Each wall is flat, endless, passes through zero and stands at right angles to its row. A trip goes straight from one point to another. Which walls does it cross, in order?
In the rows, 128 means zero.

Walls:
(1): [ 63 120]
(2): [ 53 102]
(3): [140 128]
Trips:
[161 119] to [115  64] => 2, 1, 3
[108 192] to [ 90 104] => 2
[135 138] to [149 113] => none
[154  97] to [180 106] => none
[50 54] to [92 76] => none
[105 145] to [104 137] => none
[167  87] to [132 170] => none
[167 107] to [163 149] => none
[ 68 142] to [ 24 128] => none
[179  60] to [110  76] => 2, 1, 3

Walls:
(1): [134 155  70 160 128  80 155 100]
(2): [132 136 125  82 107 177 154 139]
(3): [129  92 136 190 122 133 109 106]
(4): [117  90 136 125 134  89 140 146]
(5): [ 91  84 211 106 158  74 113 121]
(6): [104  64 101 186 119 119 108 173]
(7): [137 137 180 194 241 113 172 124]
Trips:
[ 66 118 112 193  96 168 105 129] to [139 176 167  87  93 119 121 156] => 2, 3, 6, 5
[107  96 145  22 216  74  48 182] to [ 81 135 103  79 106  99 163 152] => 7, 2, 1
[109 142 135 133  39 198 202 171] to [174 109  83 147  73 108 159 129] => 1, 3, 4

Walls:
(1): [105 194 164  99  87 164  98 134 126 147 107 137 131  80]
(2): [117 161 140  81 172 103 136 161 142  64 127  42 133 145]
(3): [151  92 123 133 119 144 168 118 117 126 179 135 109  23]
(4): [ 96  91 171 150 156 115 115 112 116  81 108 118 107 155]
(5): [182  87  58 132 143  58 165  81 154 189  12 191 156 124]
(6): [151 134 131 117  92 110 201  70 149 128 106 152 156 134]
(7): [ 72 148 144 152  99  59 158 192 149 112  90  77 107  78]
Trips:
[146 107 165 110 186 153 181 180 123 128 218 124  77 173] to [135 134 118  73 166 215 143 133 146  81 124 200 125  93] => 4, 1, 2, 6
[106 102 128 163  43  77 150 147 158 113 185 115 119  80] to [110 112 194 134 126 111 180  91 164 131 137 101 171 100] => 4, 2, 1
[125 127 137 137 101 141  75 218 195 221 153 203 124 154] to [145 102 155 166 176 107  91 231 162  62 198 120 179 134] => 5, 7, 1, 2, 4
[ 37  73 130 114 110 113 101 164  61 147 102 131 156 215] to [187 134 133 194  75  79 101   7 153  74 126  53 101  89] => 2, 5, 6, 3
[161 129 101  92 145 165 166 141 103  91 152 145 117 230] to [113  89 167 140 114 173  76  98 114 165 111 118  93 148] => 6, 2, 1
[ 55 158 107 114 110 125 139  87 130 169  68 177 103 177] to [163  90 147  83 122  79 118 150 205  95  84  77  73 153] => 7, 2, 1
